Each row is a point. A path goes straight from each point to the next, and from the last back to the first. The post is the endless flat space through its rows: a point in 2 columns, a line in 3, a plane in 4, and so on, so that a path can go around it. How many times does the path go around the post? Going back the other way cancels.
(in the rows, 128 means zero)

Post:
[[118 123]]
Path, 29 rows:
[[123 175]
 [144 138]
 [158  87]
 [ 82  73]
 [ 97 123]
 [101 108]
 [ 78 144]
 [124 172]
 [147 185]
 [ 74 155]
 [ 78 114]
 [ 99 166]
 [133 155]
 [ 94 169]
 [181 160]
 [181 101]
 [115 102]
 [ 94 106]
 [ 96 151]
 [143 176]
 [157 139]
 [179 101]
 [106  58]
 [ 99 115]
 [ 49 134]
 [ 71  86]
 [126 102]
 [179 140]
 [142 154]]
Times around: 2

Post (5 x 6):
[[131 119 103 107 111 160]
 [147 116 104 176 150 104]
 [120  92 159  85 116 186]
 [128 128  98 139 160 110]
 [120 137 108 143 140 166]]
Path:
[[174 125  46 164 121 123]
 [115 132  58 162 141 161]
 [ 86 152 106 147 131 175]
 [104 113 174  72 143 100]
 [181 114 144 146 130 106]
 [161 117 102 129 150 164]
 [122 105 126 139 161 141]
 [149  40 140 158  95 129]
 [148 104  79 108 131 118]
 [109 133 135  45 178 148]
 [165 115 111 178 105 124]
 [ 97 143 115 107 132 176]
 [102 149  71 171 140 149]
 [143  79  85  95 131 131]
 [159  91 136 123 167 143]
 [227 103  69 199  86  74]
 [137 156 111 175 114 115]
 [ 84 173  55 158  99 154]
 [136  56 131 116 116 115]
 [157 141  17  75 116 184]
 [129 161 129  79 179 203]
 [130 192  65 142 112 179]
 [120 112 153 174 130 108]
 [115 124  75  92 118 129]
 [103 163  17 147 162 178]
 [170  52 150 214 119  84]
 [128 102 126 112 124 109]
 [153 129 144 136 120 129]
 [154 101 149 137 118 191]]
Times around: 1
